Rows are points. Any point is a mix of the corners, with weights that add up to 1. It lies inside the corners' shape when no weight is negative. Say inside or outside, and name the corners with a negative weight.

Corners:
(1): [2.5 1.5]
(2): [ 4.0 -0.1]
(3): [-8.0 -3.7]
Points:
[1.6 0.8] -> inside
[4.8 1.9] -> outside (3)
[-1.2  0.0] -> outside (2)
[-2.6 -1.9] -> inside
[-7.2 -3.4] -> inside
[ 2.5 -0.3] -> inside

Corners:
(1): [-5.7 -1.9  3.8 -5.0 -5.4 -1.4 -3.8  4.1]
(2): [-1.6 -6.1 -6.8  0.2  2.9  5.5  2.1 -3.3]
(3): [-0.6  1.5 -0.2  0.5 -3.2 -5.8 -2.7  4.1]
(4): [-0.6 -1.9 -6.0 -3.2  3.8  3.3  1.3 -5.5]
(5): [-8.6  3.2 -6.4  6.5 -1.0  6.8 -9.3  3.9]
(6): [ 6.0 -1.0  3.1 -2.5  4.6 -2.3  7.8 -7.9]
(7): [-5.6  1.0  6.1 -2.2 -2.3 -5.3 -0.7  4.1]
(8): [ 6.2  0.6  2.4 -0.5  5.1 -7.3  2.9  0.1]
(9): [ 3.9  2.7  0.4 -0.2  2.6 -1.7  6.5 -0.2]
Points:
[-2.7 -0.4  2.3 -2.6 -1.8 -1.9 -0.6  2.1] -> inside
[ 0.1  0.3  2.2 -1.2  0.5 -3.6  1.4  0.0] -> inside
[-2.0 -0.5 -0.7 -0.2  0.1 -0.9 -1.6  0.9] -> outside (9)
[ 1.7 -0.9 -1.1 -1.9  3.0  0.0  3.4 -4.2] -> inside
[-5.3  0.4 -0.2 -0.1 -2.8 -1.1 -3.8  3.0] -> outside (8, 9)
[-0.4  0.3  1.9 -1.4  0.0 -3.0 -0.5  0.4] -> outside (2, 9)
[-0.9 -0.9  1.2 -2.4 -0.6 -3.6 -0.2  2.1] -> outside (5, 6)

Corners:
(1): [  0.8  -0.2  -1.5  -2.0  -0.3   2.0   2.7   4.0   6.1  -0.9  -0.8 -10.5
  -1.9  -2.2]
(2): [14.6  4.4 -4.5  2.3 -0.5  0.5 -0.5 -1.4  7.0  7.9  6.8 -9.8 -4.3  0.8]
(3): [-0.5  4.0 -0.5  5.2 -1.5 -6.9  0.9  2.5 -3.4  3.7 -5.8  1.6  2.4 -1.8]
(4): [-4.8  1.6  1.4  1.1 -2.2 -7.5 -1.5 -6.6  1.4  6.9 -1.2  5.0 -2.5 -4.8]
(5): [-3.6 -4.0  0.0  0.9  4.4 -3.8  0.4 -0.9 -4.3 -3.7  2.6  2.8 13.0 -5.1]
(6): [-2.7 -3.4 -0.2 -2.5 -0.1 -0.4  6.3  3.5  3.1  3.7 -0.6  2.0  2.3 11.1]
(7): [-5.0  2.1  2.5 -4.5  4.9  2.8  3.6 -1.2 -5.7 -1.7 -1.9  2.6  1.9 -3.3]
(8): [-2.0  4.7 -1.1  2.5 -2.6 -1.4 -2.0 -0.2  4.0 -1.3  1.6  1.1 -1.5 -1.3]
(9): [ 2.1  0.0  0.1 -3.5 -1.2 -1.0 -0.7  5.1  1.3 -0.8  2.4 -3.2 -1.6 -3.9]
(10): [ 1.8  1.0 -8.2 -1.9  1.8  2.8 -4.2  6.3  1.1  6.9 -2.0  0.3 -3.4  4.6]
(11): [-4.1  0.3  2.4 -2.1 -3.9  0.1  4.9 -1.6  4.7  6.3 -2.6  2.8  5.2 -2.4]
(12): [-0.4 -3.9  1.9  0.9 -1.7  0.1 -6.2 -4.8  5.0 -3.0 -2.3 -3.2  2.4 -0.8]
(13): [-3.5 -3.9  3.8  0.8  3.5  3.5 -1.3  2.3 -0.1  1.5  3.6  3.2  3.6  1.1]
(14): [ 4.5  2.2 -0.3 -1.2 10.4 -5.1 -3.5  7.5  2.4 -2.1 -0.9 -5.7  0.7  1.0]
(15): [-1.8  4.0  0.8 -3.0 -5.1 -3.7 -2.5  3.8 -2.9  0.4 -1.2 -2.7  7.7  0.3]
Points:
[-2.9  1.3  1.9 -0.9 -2.0 -2.1  3.2 -1.2 -0.8  3.3  1.4  3.3  2.6 -2.0] -> outside (1, 10, 12, 14)
[-0.9  1.3  0.2 -0.1 -0.5 -2.0 -0.4  1.1  0.3  1.4 -0.4  0.7  2.2 -0.8] -> outside (1)
[ 3.2  1.8 -2.1 -1.7  3.3  0.6 -1.1  4.9 -0.7  1.7  1.0 -3.4  2.2 -1.4] -> outside (4, 6, 8, 12)
[-2.9 -1.3  0.4 -1.7  0.3 -0.4 -0.7  0.8  1.0  1.5 -0.5  2.3  3.2  0.5] -> outside (1, 2, 3)
[ 0.0  1.5 -0.3 -1.5  0.6 -1.8 -1.8  2.6  0.2  0.6 -0.9 -2.0  2.8  0.1] -> inside

Corners:
(1): [-2.7  0.9  1.9 -2.7  0.3  8.5 -6.4  7.1  0.9 -3.2 -0.9 -0.5 -4.0  4.5
 -5.9 -0.7  0.6  4.3 -1.6  2.4]
(2): [ 2.6 -0.4  1.5  3.3  1.9  4.0 -0.7  1.9  1.4 -1.1 -2.2 -4.3  2.8  1.9
 -6.9 -3.3  1.4  8.3 -8.4  3.4]
(3): [-2.3  5.2 -1.3 -2.5  1.1 -7.8  3.5 -0.9 -0.5  0.7  7.1  8.9  4.4 -9.3
  0.5 -2.5 -0.1  0.8  2.9 -4.1]
(4): [-0.7  1.3 -4.2  4.0  3.3 -0.1 -3.9  4.9 -0.4  3.7  3.3 -1.8  2.0  1.4
  2.2 -3.7  2.1 -1.3 -4.8 -4.0]
(5): [-0.8 -5.4 10.5 -1.7 -5.8 -0.9 -3.0  4.1  3.7 -4.5 -2.5  3.6  4.5  0.2
 -4.3 -3.7 -1.3  1.0 -0.6  2.3]
(6): [-0.4  4.8 -1.9  3.7  0.8 -6.2  4.5 -1.6 -2.6  1.0 -2.0  0.1 -8.5  0.2
 11.9 -1.2  8.4 -0.7  5.7  2.7]
(7): [-0.5 -0.6 -3.0 -5.5 -2.0 -1.3  2.8  1.9 -0.3  2.4 -3.2  4.1 -5.8  0.3
 -5.0 -7.3  3.4  2.0  3.0  0.6]
(8): [-1.6 -0.3 -9.5  0.4  2.5 -1.0 -1.6 -2.4  0.1  0.2 -2.3  0.4  5.7 -3.5
  8.8 -1.0 -2.2 -3.4 -0.6 -6.0]
(9): [-1.3  3.3  1.5  0.2 -0.5  1.2  6.3  1.2 -0.3  4.5 -0.4  6.3 -0.9 -2.3
 -1.3 -2.8 -4.0 -0.1 -4.2 -1.4]
(10): [ 3.4 -1.6  6.6 -6.4 -5.6 -3.7 -2.4 -2.3  1.7 -7.1 -1.9 -4.2  0.2  2.0
 -0.2  0.6  6.5  1.6 -2.2  0.5]
(11): [ 1.2 -3.2  0.3  5.7 -4.9 -3.8  2.7  0.0  2.2 -2.5 -2.7 -4.2  4.8 -0.4
  1.3  9.0  0.2  1.3 -0.3  2.5]
(12): [-3.1  1.4 -1.5  1.0 -1.5  0.3 -0.6 -0.7 -2.6  3.1 -3.7  2.4  3.7 -2.3
  1.6 -0.1  2.3 -3.4  2.5 -1.8]
(13): [ 8.1 -2.6  4.8 -2.1 -2.1  5.1  7.2 -1.3 -0.6 -8.4  0.6 -2.7 -2.9 -2.3
 -0.5 -0.2  1.9  2.1 -2.6  5.5]
(14): [-4.2 -3.1  4.4  1.8  3.7 -1.2  1.6 -0.6 -6.1 -0.7 -7.0 -1.0  0.3  4.5
  1.2 -1.5  1.4 -6.3 -8.0  3.3]
(15): [ 1.5  5.5 -2.9 -3.8  0.7  0.9  2.3  2.1 -0.1  3.7  0.6 -2.4 -5.0  1.2
  1.7  1.4  2.3 -1.0  3.6  6.8]
(16): [  8.0  -8.8  -3.7  -0.9   0.6   3.2   5.1   4.0  -8.6   7.4 -10.7  -2.1
   1.0   1.2   8.3   2.7  -2.0   1.9  -3.3   2.3]
(17): [ 4.8  7.9  9.8 -1.1 -4.1 -0.2 -0.4  2.3  1.5 -8.0  3.2  5.2 -7.5  3.8
  1.6  0.5 -0.2 -0.2  7.9 -0.6]
(18): [ 1.7 -5.6 -2.3  5.7  0.3  3.0 -8.6 -1.7  1.7  3.4  0.0  5.8  3.1 -0.6
 -4.9 -5.5 -4.5  4.7 -5.3 -0.8]
(19): [-0.6  2.1 -2.2 -5.6 -8.1 -5.5  0.9  1.8 -3.4 -1.3  2.9 -0.5 -6.8  0.3
 -2.4 -4.7  4.3  1.5  4.5  4.5]
(20): [-3.9  0.4  5.9 -0.1 -3.1  1.6 -0.7 -0.1  2.1 -2.9  1.0 -2.4 -2.4  5.8
 -1.1  0.8  5.5  0.2  4.6  2.1]
(21): [-5.7  2.1 -0.8 -0.4  4.9  1.2 -2.6  5.2 -1.1  6.9 -0.2  0.2 -1.3 -2.8
 -2.5 -2.8 -2.1  0.6 -3.0 -4.1]
Points:
[ 0.0  1.0  1.3 -0.2 -2.0 -1.1 -0.3  0.4  1.0 -2.2  0.2  0.7 -0.3  0.2
 -0.3 -1.1  1.9  0.4  0.5  1.0] -> outside (16, 21)
[-0.2 -0.5  1.9  0.1 -1.2 -0.2 -0.3  1.2 -0.4 -1.3 -1.2  0.5  0.0  0.7
 -0.3 -1.3  1.3  1.0 -1.0  0.5] -> outside (15)
[ 1.5 -0.9 -0.7 -0.6  0.2 -0.1  0.9  1.6 -1.2  0.4 -1.8  0.0 -0.5 -0.1
  0.9 -1.7  0.5  0.9 -2.3  0.9] -> outside (12, 20)
[ 1.6 -0.4  1.8 -0.4 -0.8  3.1 -1.7  2.1 -0.7 -2.2  1.0  1.0  1.8  1.0
 -1.6 -2.1 -0.7  1.4 -0.8  2.4] -> outside (6, 7, 9, 10, 11, 21)
[ 0.4  0.7  1.3 -0.3 -0.8 -0.2  0.4  1.5 -0.3 -0.2 -0.4  0.8 -1.5  0.6
  0.0 -1.4  0.7  0.9 -0.6  0.8] -> outside (12)

Corners:
(1): [ 0.4  0.5  6.0 -1.1  4.5 -4.1  1.1 -3.2  3.8 -8.2  5.6 -3.1  2.7 -1.4
  3.3  5.0 -0.8  2.4 -1.2  5.7]
(2): [ 4.6  0.7 -0.6 -5.0 -0.2 -2.9  5.3 -5.0 -6.7 -1.9  3.7 -1.1  2.2 -3.0
  2.0  6.5  0.5 -4.4 -4.9 -3.3]
(3): [-2.3  0.9 -3.5  3.4  1.4  1.6 -3.9 -6.6 -4.4  0.3 -2.2 -2.8  0.2  1.5
  0.5  5.7 -0.5  3.5 -5.3  8.4]
(4): [-1.3  0.5 -3.6  0.5 -4.6 -4.9  0.8  5.7 -1.6  1.8 -3.3 -3.1  4.8  6.5
  0.5 -3.9  0.5 -0.4  7.8 -2.7]
(5): [-2.2  4.4 -1.0 -1.3 -1.5 -0.4 -1.8  2.6 -1.5  4.2 -0.3  1.9  0.6  1.2
 -6.8 -4.9 -2.2 -6.1  4.4 -5.5]
(6): [ 2.2 -2.5 -1.9  5.7 -2.1  6.0  1.4 -4.5  6.9  7.0 -2.3 -2.3 -1.1  9.3
 -1.9 -2.2 -2.7  1.9  3.2 -1.4]
(7): [-3.6 -7.2 -3.4 -3.5  4.9 -6.3  3.1  1.1 -2.5 -4.9 -0.7  4.0 -1.9  3.0
  0.3  4.1  1.5 -0.3 -3.2 -1.0]
(8): [ -3.1  -0.5  -0.4  -6.0   0.0  -1.0   1.7   0.6 -11.9 -13.6   0.9   4.2
   7.1   0.0   5.4   3.4   4.4  -4.7  -3.3  -3.3]
(9): [-0.2  4.3 -6.6  5.6 -5.3 -0.4  0.3  0.8  3.4  0.2 -5.8  7.3 -0.7  1.6
  3.3 -1.4 -1.7 -5.5  4.8  1.3]
(10): [ 4.7  1.2 -5.5  1.1 -3.8  0.7 -4.1 -3.2  3.7  8.6  2.9 -3.1 -4.9  3.8
  4.3 -1.7 -2.5  3.5 -1.6  2.7]
(11): [-5.8  1.7  1.3 -5.2  6.5 -0.1  3.0  3.4 -3.1 -1.3 -2.9  3.8  3.3 -3.6
  3.7  5.3  2.0 -0.5  1.5  0.3]
(12): [ 0.2  4.5  0.3 -2.3  4.3 -1.8  2.3  1.9 -1.2 -5.7  1.6  0.1 -0.2 -0.2
  1.7  7.0  6.2 -2.0 -2.4 -7.5]
(13): [ 1.0  0.1  1.5  2.7  5.3 -3.1  2.3  0.1 -1.4 -1.5  2.3 -2.5 -0.1 -2.1
  4.2  0.9 -4.9  3.0 -8.4 -2.9]
(14): [ 1.7  6.0 -3.1 -5.3 -3.9 -2.8 -0.7 -0.5  0.0  3.0 -4.7  6.1  2.8  1.7
 -3.7 -5.8 -0.3  6.7  4.4 -2.3]
(15): [10.1 -2.9  2.8  6.2 -3.5  1.6 -4.1 -1.2  2.0  4.2  1.6  1.4 -5.7  1.4
  0.2  1.1 -3.3  3.8  1.1  8.9]
(16): [-1.0  2.6 -3.7  0.6 -5.7  9.7  3.4 -0.9  1.8  3.2  1.8 -4.1 -3.4  1.4
 -1.6  6.0 -5.1  9.0  0.8  4.5]
(17): [-1.8  0.0  0.9  0.8  2.7 -3.1  4.0 -5.9 -5.8 -5.6  8.8  0.0 -1.2 -6.0
  5.7  5.7  4.2  0.5  2.5  1.1]
(18): [ 6.8  2.5 -5.4  2.4  1.2  2.7 -0.8 -4.6  5.5 -1.2 -1.7 -3.1 -3.7  1.1
 -5.8 -2.2 -0.1 -0.3 -0.4  2.5]
(19): [ -3.0   5.6  -1.1  -1.0  -5.9  -1.2   3.2  -3.2   4.2   5.3  -5.7  -1.1
 -10.1   7.3   1.3  -4.3  -0.3   1.0   1.4   1.7]
(20): [-6.0 -1.8 -2.2 -2.5 -0.8 -3.5  5.3  2.5 -4.4  3.3 -1.2  3.7  6.7 -5.3
  1.3  1.7  5.3 -5.8 -7.3 -0.3]
(21): [ 2.3  1.4  3.8  3.3 -5.8  3.2 -9.0 -4.9  3.6 -0.5 -6.7 -6.5 -1.8 -7.0
 -0.2  0.9 -7.1  7.5  0.5  3.9]
Points:
[ 0.4  0.3 -1.1 -1.4  0.1  0.4  0.0 -0.2 -1.0 -0.4 -0.6 -0.5  1.7  1.5
 -0.2  2.3  0.6  0.8  0.0 -0.4] -> outside (9, 13, 17, 19)
[ 0.5  0.7 -1.4  0.2 -1.3 -1.2  0.5 -1.3 -0.3 -0.8 -0.3  0.1 -0.6  1.3
  0.9  0.9 -0.2  0.6 -0.2  0.7] -> outside (11)
[ 1.0  2.8 -2.7  1.4 -2.8  0.4  0.2 -1.2 -0.9  1.1 -0.9 -0.1 -0.4  0.8
  0.2 -0.1 -0.3 -0.2  0.1 -1.1] -> outside (1, 7, 11)
[ 1.4  1.8 -1.5  1.1 -1.3  1.0 -0.2 -1.2 -1.1  0.9 -0.7 -0.9  0.7 -0.6
  0.6  1.1 -1.6  0.6 -0.6 -0.3] -> outside (1, 7, 19)
[-0.8  0.5 -1.4 -1.1  0.5 -1.2  2.3 -0.8 -1.2  0.7  0.9  0.2  0.1  1.3
  0.7  1.2  0.9  0.1 -1.2 -0.2] -> outside (9, 21)
[-1.2  1.5 -1.4 -1.1 -0.5 -1.2  1.5 -0.8 -0.5 -0.8 -1.1  0.1  0.3  1.0
  0.8  0.8  0.6 -0.2 -0.4 -0.7] -> outside (15)
[-1.6  1.1 -0.8 -1.1  0.0 -1.4  0.8 -0.8 -1.7 -1.7 -0.4  0.4  1.1  0.2
  2.0  2.1  0.2  0.7 -0.6 -0.6] -> outside (15, 18)

Corners:
(1): [ 3.4  3.8  7.2  1.6  4.3 -0.8  4.6 -2.7  4.2  1.6 -1.2 -8.0  4.6 -3.3
  8.5  8.4 -3.2  1.2  3.8  9.2]
(2): [-0.8  4.1 -3.6 -3.7 -3.7  1.8 -0.5 -2.8  5.4  3.3 -1.0 -0.8  7.9 -1.8
  5.4  5.6  5.3  0.8 -4.0 -3.2]
(3): [ 3.8  2.1 -2.8 -2.7 -3.0 -2.0 -0.9  6.7  1.0 -8.3  2.5  5.4 -7.8  0.6
 -7.0 -6.3 -2.4  0.9  1.7 -5.9]
(4): [ 0.7  6.5 -0.7  1.9 -1.4  0.6  5.5  5.2 -0.5 -4.0  5.0  7.6 -1.4 -1.3
 -5.3 -6.1  3.0  0.1  7.0 -1.9]
(5): [-1.1  3.2 -8.4  3.8 -1.3 -0.7 -1.6  3.5 -3.0 -1.5 -3.5 -0.8 -0.3  0.4
  4.1 -4.9 -1.5 -0.7 -2.8  4.7]
(6): [-2.5  2.0  0.0  4.2 -4.4  3.2 -1.0  0.4 -6.4 -1.8  2.1 -2.2 -1.0  2.9
 -4.2  2.7  6.9 -2.4  2.0 -2.4]
(7): [ 2.6  2.1 -2.8  3.7 10.2  0.0 -0.1  2.0  5.1  1.2  0.8 -6.2  0.1 -1.3
 12.2  3.4  3.9  0.6  1.7  4.5]
(8): [ 2.8 -3.5 -8.2  4.4  0.5  5.8  5.3  0.1 -0.1 -3.7  8.4  2.5 -6.2 -0.7
  1.7 -6.1  5.1  5.1  2.3  0.4]
(9): [ 0.7 -0.6  1.3 -1.2  2.0  3.7  3.9 -0.4 -3.5  2.4  4.2  3.6  0.0  4.5
  5.6 -0.4 -0.8 -0.6 -2.1 -4.4]
(10): [ 4.5  1.6  1.1 -0.2 -0.1  7.2 -4.1 -0.4  2.4  3.2  0.6 -1.6 -0.7  2.4
  2.0  3.6  9.6 -3.8 -3.1 -0.2]
(11): [ 3.5  4.7 -2.7  0.1 -2.3  1.0  0.5 -4.9  1.9 -2.9  0.2 -6.8  3.4  3.8
 -3.8 -0.5  4.8 -3.0 -0.6 -6.3]
(12): [-0.9  6.0 -5.1 -0.1 -5.0  2.4 -4.2 -1.4 -1.6 -4.0 -4.7 -3.6  1.9  0.0
 -0.5 -4.6  1.4  0.2  4.4 -4.1]
(13): [ 10.5  -1.9  -2.5  -2.1   1.9  -2.6   5.8   4.6  -3.3 -10.7   7.6   2.6
  -4.8  -3.7  -0.5  -4.4   0.5   3.2  -1.3   0.0]
(14): [-1.1  0.6  3.3  9.1  3.6 -2.4  0.5  0.4  5.9  2.5 -3.2 -0.7  8.4 -2.7
 11.4  0.4 -1.8  1.2  3.2  2.8]
(15): [ 2.4 -4.4 -0.4 -0.1  3.5  1.5 -1.9 -0.1  0.3  2.1  5.1 -2.7  0.6 -3.2
 -3.0 -3.5  2.9 -6.7 -1.2 -3.3]
(16): [-1.5 -1.1  1.0 -0.2 -0.1 -3.2  3.1  3.1  7.8 -1.2 -0.9 -0.3  8.1 -3.4
  9.8  1.6  3.6 -0.6  7.0  5.5]
(17): [-0.1  5.7 -2.2 -0.8 -0.8 -6.5 -4.9 -0.6  2.6  0.7  0.4  1.7  2.6  0.6
  0.5 -4.6  4.8 -0.3  2.7 -3.7]
(18): [ 0.5  3.3  3.6  0.5 -1.5 -1.0  5.5  2.2  3.0 -6.9  2.7  2.0 -2.5 -1.7
 -3.2 -7.3  3.3  2.6  0.8 -4.7]
(19): [-1.6 -1.6  4.5  2.1  5.3  3.6 -1.2  3.0  2.9  6.7  1.3 -8.3 10.1  1.2
  3.3  2.3  0.2 -1.7  1.9  3.4]
(20): [ 0.7  2.6 -4.3 -2.6 -4.0  0.5 -2.7 -2.5  2.3 -4.9  6.8  1.7  2.7  0.3
  2.3 -4.4  1.7 -1.1 -3.3 -6.0]
(21): [-1.7  0.4 -2.3  2.6 12.3  1.1  0.8 -1.0  3.4 -1.5 -1.0  0.1  4.3 -0.3
  7.1  1.4  3.3  2.5  0.9  3.5]
Points:
[ 1.6  1.5 -0.7  1.1  0.5  1.5  1.6  0.5  0.9 -1.8  1.9 -1.0  0.9  0.0
  1.5 -1.1  2.4 -0.1  0.7 -1.1] -> outside (17)
[ 1.7  1.7  0.1  1.1  2.8  2.0  0.0 -0.2  2.2  0.1  0.6 -1.5  1.8  0.0
  3.8  1.4  3.4 -0.4  0.3  1.3] -> inside
[ 1.0  1.5 -0.3  1.1 -0.1  0.9  0.8 -1.2  1.8 -0.7  0.6 -1.9  3.7 -0.2
  4.8  0.5  2.3  0.5  0.2  0.4] -> outside (3, 4, 7, 15)
[ 0.1  2.7 -1.4  0.3 -0.3 -1.3 -1.0  0.5  1.3 -1.3  0.6 -1.3  4.5 -0.8
 -0.3 -1.3  1.1 -1.4  2.0 -0.9] -> outside (7, 8, 9, 10, 18)
[ 1.3  0.9 -2.0  0.3  0.6  0.4  1.1  1.3  0.5 -3.2  2.5  0.0  1.5 -2.0
  1.1 -1.9  3.4  0.4  1.5  1.1] -> outside (3, 7, 9, 11, 14)
[ 1.5  2.8 -2.2  0.7 -1.1  0.5 -0.4  0.9  1.1 -1.1  0.9 -0.8  0.9  0.2
  2.4 -0.5  2.4  0.1  1.3 -0.9] -> outside (15, 18, 21)
[ 0.9  0.1 -1.3 -0.2 -0.4  0.5 -1.1 -0.1  1.5 -0.9  2.4  0.0  2.1 -0.1
  0.6 -2.1  4.1 -1.2  0.2 -3.5] -> outside (1, 4, 5, 7)
